Rows are points. The ring and each string are closed loops that go straight from each point to the next, and from the last back to the first. Before rounding, they use only three directions, however many columns there are. Count how often each string passes through the ring. Passing back the other way cancels.

Ring:
[[ 18.1  -3.7  -9.0   0.7]
 [  2.9  23.2   0.3 -12.0]
 [-17.3  25.9   5.7 -12.9]
 [-33.0   3.2   8.9   0.9]
 [-14.3 -21.2   5.0  16.2]
 [  4.4 -24.2  -3.1  15.4]]
String, 19 rows:
[[-28.0 -26.3  10.6  21.1]
 [-34.9 -20.5  -8.1   4.0]
 [-20.7  -9.2  -3.0   2.5]
 [-10.3  -5.0   8.9   9.3]
 [-13.0 -12.2  17.2  19.0]
 [-14.2  -7.2  -0.4   3.9]
 [-22.7 -13.3 -12.4  -1.6]
 [-20.9 -26.1  -5.0  11.5]
 [-11.9 -12.2  -2.9   5.6]
 [ -1.3  -6.8  10.1  12.6]
 [  2.6 -25.1  12.5  26.1]
 [  1.1 -33.1   5.9  26.4]
 [ -8.9 -31.4  -9.2  13.8]
 [-13.9 -15.3 -12.2   1.0]
 [ -3.9  -7.6   5.3   9.5]
 [  0.7 -17.6  16.5  23.8]
 [ -9.5 -29.7  11.7  26.7]
 [-20.5 -36.0   9.4  27.4]
 [-14.9 -22.6  18.2  25.8]]
Times through: 2
String (23 x 4):
[[  8.8  28.5  -5.0 -17.9]
 [ -8.7  15.6 -19.2 -22.0]
 [-10.8   6.3 -11.2 -11.2]
 [ -2.4  10.5   2.5  -3.3]
 [  5.9  21.2  14.6  -0.7]
 [  7.3  29.0  20.0  -1.6]
 [ -0.9  14.0  11.3   0.6]
 [ -8.0  10.8   2.2  -4.6]
 [-19.8  18.5  -9.6 -19.0]
 [-21.4  28.4  -4.3 -21.8]
 [-16.3  41.5  12.2 -18.1]
 [ -9.1  40.1  21.8  -9.7]
 [ -1.9  18.0  17.6   2.2]
 [ -7.1   5.5   2.9  -0.7]
 [-18.1  12.7 -10.8 -16.0]
 [ -8.8   4.5  -1.2  -3.0]
 [  2.3  15.8  15.1   2.5]
 [  8.5  29.8  18.8  -2.7]
 [  7.1  37.7   6.2 -16.4]
 [ 14.0  36.7  10.1 -12.1]
 [ 13.0  23.1  14.5  -0.9]
 [ 16.7  26.6  13.8  -3.0]
 [ 20.7  32.9  11.2  -8.0]]
Times through: 0
